Each row is a point. A path goes straight from each point to the next, and from the last back to the first. The post is the endless flat space through its rows: a point in 2 columns, a line in 3, a plane in 4, and so on, so that a path can go around it. Count how often the path circles the post. Going back the other way cancels.

Post (1 x 2):
-13  6
Path:
-75  19
8  50
48  22
10  -29
-50  -28
-79  -3
-14  57
5  20
43  -9
16  15
-21  18
-48  1
-49  16
-8  22
3  15
22  -24
-16  -39
6  1
38  35
36  1
2  -38
6  2
13  18
-51  45
Times around: 1

Post:
-65  11  -27  5  -31  -46  40  42
22  -86  40  -3  -14  41  28  -2
-60  -16  37  15  48  -55  40  -19
15  38  47  1  20  6  -21  35
-9  17  -16  -13  12  24  12  43
30  8  6  -18  -8  25  -12  0
24  55  -28  14  -13  9  50  10
Path, 25 rows:
6  -5  65  2  -10  44  58  -10
-74  25  12  25  21  -15  17  -8
-5  0  16  42  -11  -14  24  56
26  -45  -35  -20  -57  7  5  35
-66  67  -43  -6  4  -76  50  7
25  107  28  5  -4  -13  -5  -2
-3  27  -23  21  27  57  37  21
-52  -44  -6  18  20  -25  26  18
-2  80  -42  -2  9  -60  34  -13
26  -16  -4  -33  -33  30  15  15
11  39  27  3  -42  7  55  -33
-2  18  -5  57  0  30  26  5
-11  -53  -42  15  -5  38  53  35
-7  -27  -7  -3  -8  -44  40  -26
48  40  32  -28  -42  20  16  34
-12  31  30  -5  -11  8  -27  40
-11  -37  16  21  -31  3  25  8
-32  -27  0  24  -18  -38  37  18
36  17  6  20  23  -7  45  -25
34  -38  -19  -38  -28  27  17  -20
-11  8  49  -13  -50  -13  16  32
-1  -9  21  15  -35  52  28  -1
-14  0  13  21  -5  6  3  63
-2  39  -6  8  39  -55  12  -42
27  -32  -4  -39  -14  15  25  1
Times around: 5

Post, 13 rows:
45  57  53  -16  36  -13  13  -25  3  -33  -15  -29  8  4
26  69  -24  -17  24  -4  -17  -9  34  23  -7  -34  40  -2
45  35  -1  -46  16  -24  -10  -58  -63  2  -29  -34  29  54
-28  -28  -35  -6  -32  -15  103  -43  24  -16  14  68  -24  16
43  -14  -24  -15  11  -41  46  23  -2  -11  -47  -22  -44  23
8  -14  -27  -47  -14  -39  13  -5  9  -15  -34  47  49  -11
5  41  32  -15  -58  6  7  4  -3  10  6  -17  -5  18
-34  -34  20  1  9  -5  29  -17  19  11  16  57  28  37
-8  -5  3  29  -13  -17  -42  18  -41  -14  -17  21  -42  4
4  -30  -11  22  19  29  28  17  8  -11  38  36  -10  -1
-13  26  35  -9  36  13  8  -31  13  16  42  -30  13  -23
38  -15  5  -22  38  -50  35  15  20  -22  36  53  -2  -7
-14  -14  -46  8  43  14  -55  34  19  -33  47  -19  1  6
Path (24 x 14):
23  6  -21  7  -29  -14  29  -23  8  25  -42  -34  -24  72
34  26  -13  0  -12  -60  59  -6  38  -29  -77  35  10  -49
14  -5  -15  -33  18  -38  8  25  -45  -33  2  -8  5  -3
5  85  7  -33  20  -18  -45  10  -8  12  -21  -26  23  -41
7  66  1  -23  80  -24  48  -42  14  7  -38  -24  27  7
19  51  -49  -50  17  -20  64  -53  20  25  8  -58  47  19
18  16  7  -31  34  -4  -11  12  43  -38  -14  -52  47  -40
1  -14  19  -30  -8  -56  51  -2  -16  6  -13  22  -3  44
-23  17  -6  -9  31  -15  0  -67  -59  -24  -12  -23  31  31
63  -11  10  10  0  -18  18  1  -59  -9  14  -31  -14  11
-34  -9  31  42  -11  18  -39  4  1  -48  40  -1  -36  24
17  29  8  -5  29  24  -34  -49  -28  -39  7  -16  12  18
-4  -20  17  -9  -39  -21  42  27  67  -34  20  61  8  37
5  -40  39  23  45  -26  -22  57  33  -69  64  11  5  -5
-19  -34  -32  -20  14  0  20  -13  -22  1  37  -26  0  38
-18  -22  -46  -40  -25  -16  15  0  -30  -31  0  36  7  5
-36  53  84  -26  -49  -21  5  -3  33  50  -15  -15  70  14
23  -60  45  -7  44  -70  18  36  60  -3  -12  7  40  -12
-10  11  38  -26  -44  -27  -27  10  23  1  0  18  17  13
22  -16  -35  27  -13  -1  -12  15  11  -5  46  -5  -48  21
65  10  6  -13  -18  -17  -17  18  -37  -11  -25  2  47  -1
-17  38  19  -13  31  7  42  -34  46  -58  -17  13  75  -25
32  29  -72  -20  31  -15  44  30  43  1  90  11  40  27
21  1  17  11  -37  12  11  -28  -81  48  -1  -4  -22  5
Times around: 0

Post, 17 rows:
9  -8  -4  11  5  -30  -1  -23  18  -72  62  15  -44  3  -9  51  -11  11
42  -2  10  35  12  4  16  -29  35  -6  21  37  28  45  -65  59  9  -25
-11  -32  -8  19  -16  0  0  15  11  32  -35  14  -8  8  -46  -78  8  -1
3  -23  -47  11  8  -10  10  26  17  -54  5  -18  7  34  6  54  23  8
-23  -56  56  29  -11  -15  -10  18  -5  -17  -33  -5  43  46  -1  11  -13  -51
-3  -4  54  -21  0  -18  23  -20  -26  72  -5  16  -6  23  2  4  -19  2
31  -15  36  -73  -23  -14  12  4  -7  -42  -12  12  8  28  5  8  16  -15
-23  -20  9  35  -2  -20  9  18  19  -38  5  23  29  -32  12  -39  0  17
14  -26  11  -22  10  14  -11  16  8  9  1  4  11  -50  16  -17  6  -34
10  -45  37  -10  -9  -38  -36  9  -58  -2  -24  -21  15  15  -29  -13  10  1
-20  -21  -30  53  -14  10  2  -22  44  -23  41  3  28  9  -27  44  36  4
25  -13  85  -40  33  6  10  -38  -47  21  -54  -80  11  19  -28  15  -3  -27
-30  -7  -2  40  25  53  -6  13  42  -10  0  5  -9  -21  -32  22  32  37
52  6  17  -6  -52  23  29  53  51  27  16  10  6  -21  14  -28  6  -19
24  -7  2  -20  2  39  35  51  5  7  54  -11  -30  20  45  -41  21  0
31  -44  35  -15  5  -73  20  -4  14  -19  4  37  -10  12  -11  28  49  1
8  -58  -13  17  -8  13  43  13  -33  -28  -12  -10  -34  -7  -51  -13  9  25
Path (27 x 18):
8  -29  52  18  -24  -26  72  -21  21  -1  -12  18  42  37  -61  34  17  -16
-16  -32  46  -5  44  -31  4  -21  -16  -8  -20  66  -19  26  -34  -6  -13  -37
-3  -40  84  4  37  33  -36  -10  -72  -4  -65  -55  -33  63  -36  -32  9  -38
-24  -48  38  12  -43  -12  44  7  8  -35  -95  27  53  55  -20  -39  42  -51
5  31  48  -17  48  1  -36  -62  -34  4  22  -33  -1  45  -66  41  1  -7
5  -19  -15  16  -22  -62  34  48  55  12  -30  21  6  20  -18  5  64  34
15  -9  25  9  -4  -12  52  -15  -19  -50  -3  -2  -15  81  -45  17  -11  -23
-27  -22  10  -28  6  24  17  -18  8  -64  -27  63  27  -1  37  36  14  -11
20  -30  38  -5  -10  14  -26  -37  25  -28  -24  12  41  -60  -35  -30  12  -2
4  34  12  -13  -18  32  23  31  46  -20  -23  8  16  13  35  -40  53  42
23  -52  -7  14  -24  -62  62  16  -1  -23  -12  -17  -15  9  18  68  68  -15
-19  -11  27  -8  -13  25  78  30  7  22  7  -3  -18  -13  10  -34  -13  11
40  -45  5  -50  -13  -51  41  -29  -35  -46  20  -11  35  73  -27  24  38  -3
22  22  40  -33  -9  0  37  49  48  5  -9  24  9  -17  21  29  -18  -9
36  28  36  -14  -15  24  25  58  -15  48  -18  -19  15  24  -16  -37  26  -5
-12  -34  53  -35  -16  -11  23  68  -1  46  11  -24  4  -18  65  61  32  -15
8  -47  -4  0  -28  3  2  -1  35  -14  65  42  6  12  -15  -26  10  -45
40  -58  -14  -7  55  -22  -5  -13  -8  -32  -17  -11  5  39  -46  0  43  -5
-9  -72  53  37  36  36  6  49  41  -29  -33  -20  14  9  -42  -14  30  -25
-24  -5  79  -46  17  42  53  47  -6  10  -52  -7  -4  -28  -8  -60  5  -13
8  -9  33  61  -3  5  4  -34  -6  -24  48  68  -17  47  -72  69  -47  -44
5  -36  36  10  -22  -3  0  -16  -15  -34  34  29  18  12  -1  12  39  15
51  -20  -28  11  -36  -5  -12  0  35  -13  26  1  -29  -59  -31  53  31  37
19  -20  31  -26  9  13  -36  -6  -24  -3  49  16  -10  13  -4  -20  -2  -8
48  30  58  -40  -13  -36  7  -55  1  42  -37  22  54  2  6  -3  3  -4
75  12  81  -9  -2  -17  -15  -45  19  -10  0  15  37  0  -47  -14  15  -56
38  25  -44  12  -58  11  44  20  14  2  -6  -52  24  80  -52  12  -19  -35
Times around: 0

Post (17 x 18):
-25  -3  -7  -10  -8  -33  36  5  -15  12  8  21  -3  10  -21  21  -29  -15
-5  14  -38  11  17  9  27  -45  -9  -44  -21  26  -5  -12  -1  66  -38  14
-37  -3  -57  4  34  53  1  -17  -54  29  10  9  12  1  -44  -37  1  -10
16  -36  -23  16  28  -28  -4  -42  -19  -1  23  39  -1  -41  38  7  -11  39
50  -17  -41  -18  32  -17  25  -7  20  -6  4  48  35  9  -9  -43  50  -15
18  10  31  3  -48  -19  -18  41  16  -19  8  26  2  27  -22  10  49  13
38  -19  -45  13  -8  -2  -15  -12  -5  -19  21  99  -7  -6  21  10  17  -6
-12  -23  -25  6  -12  29  9  -22  -53  5  -21  3  -14  -12  21  0  -9  9
39  11  28  -16  5  -13  44  -12  19  -7  17  25  -14  4  -43  -19  4  -28
9  -57  -37  1  -30  10  14  13  10  -4  23  14  -3  13  11  3  -9  -12
-1  -38  44  -40  1  3  -46  -18  -3  -2  23  3  -26  -11  -16  -35  -20  -45
-56  6  -10  20  -37  49  30  -2  -4  10  -2  33  -2  -17  24  25  45  -8
-27  -15  -21  -2  36  0  6  34  -60  6  24  20  -5  9  -14  7  2  7
-3  48  -4  28  -18  -19  13  34  19  -27  -25  -21  -11  -17  3  11  -19  6
-2  -12  -11  15  20  -33  10  16  -11  -2  23  29  -52  62  42  -7  -84  -22
-9  3  11  -11  -26  -17  -9  -3  -50  -71  -3  -56  29  -21  -25  -20  12  22
-24  8  -4  -4  -1  20  33  3  11  -31  -52  33  -43  12  39  -37  -22  32
Path (31 x 18):
5  33  47  0  -7  -15  10  -34  -32  -57  -43  -9  -4  -32  -18  22  -7  8
-18  -37  40  13  -22  19  16  14  -4  31  44  1  -17  -44  46  -6  29  14
69  -30  -15  -32  23  25  -9  -52  13  29  51  70  11  25  -50  -47  48  5
28  60  -51  69  -19  -43  14  47  -36  -44  24  -34  -16  -27  47  41  -21  -41
5  -55  -48  -23  17  17  10  -3  15  -38  0  19  4  5  -30  -8  26  -40
-2  -51  24  -1  3  8  -13  -71  13  -11  36  39  -1  -5  -4  -21  10  -19
-13  -24  -121  27  59  14  0  -3  -3  48  1  39  -1  -20  -10  -10  -69  -44
-2  -13  40  15  -29  12  1  0  -11  -8  -41  -6  -35  -4  17  -8  -34  9
26  1  2  19  -43  47  77  -43  -35  -31  -29  -10  11  19  16  31  17  21
-34  -40  -2  -5  -50  51  42  -42  42  43  41  34  -21  -24  16  40  -1  -4
21  -55  6  -9  -27  -22  25  -1  1  -12  20  8  -52  -8  24  44  -3  45
-44  22  -39  -9  48  -4  -12  44  -5  10  -42  61  -19  -10  15  -36  19  -18
18  -33  -17  11  10  -25  -22  -3  -27  -29  -23  34  -24  -13  15  -46  -34  -41
8  8  -29  50  -11  -51  66  60  -44  66  12  36  8  18  2  33  -1  14
-16  -50  -8  9  -22  47  43  -11  18  11  27  -19  -47  -16  25  13  -71  -16
24  98  -45  -21  77  -63  31  44  -35  -85  -1  46  16  -20  -26  -49  22  51
37  -18  -38  -15  96  8  22  30  -4  -19  59  -51  16  51  -23  -66  36  -41
-33  -24  -27  21  10  -3  -9  -43  -17  -42  5  10  14  -35  -11  55  8  -20
11  -9  -45  53  -1  -26  32  -37  -47  -52  -2  -13  18  -24  -8  62  -7  3
40  -54  -3  -37  46  -32  1  -56  -43  -38  -7  16  13  -6  4  -45  -17  19
-38  30  -26  -16  17  43  29  37  14  -103  -49  2  -15  15  22  -35  -20  5
-55  29  -66  -7  33  12  28  -15  -27  -26  -33  33  10  -79  -17  14  -22  41
17  -2  26  -13  -44  -12  -1  1  67  6  2  0  -49  37  54  -88  14  -10
-6  -4  35  3  -48  -20  12  11  15  -37  5  15  -21  27  19  -16  29  -38
23  -71  27  -19  -29  61  -22  6  31  47  -31  47  -61  -13  -29  -53  -8  22
86  -41  19  -86  83  -82  10  -21  -46  -24  19  38  56  9  -85  -15  13  -5
-53  35  -11  -10  -2  27  51  -1  -43  3  0  -7  20  -21  5  -43  14  25
-25  -20  16  -19  7  3  -11  -13  3  -13  8  1  -21  4  10  3  -16  13
31  5  -26  -32  40  -16  2  -36  -30  -49  12  -12  14  -5  21  -39  7  -56
-13  -11  -11  -32  9  29  -10  -56  12  -9  1  48  -21  3  -72  -8  11  -11
2  -41  -8  26  -18  -11  -35  2  3  11  -4  -37  29  25  -20  50  24  11
Times around: 5
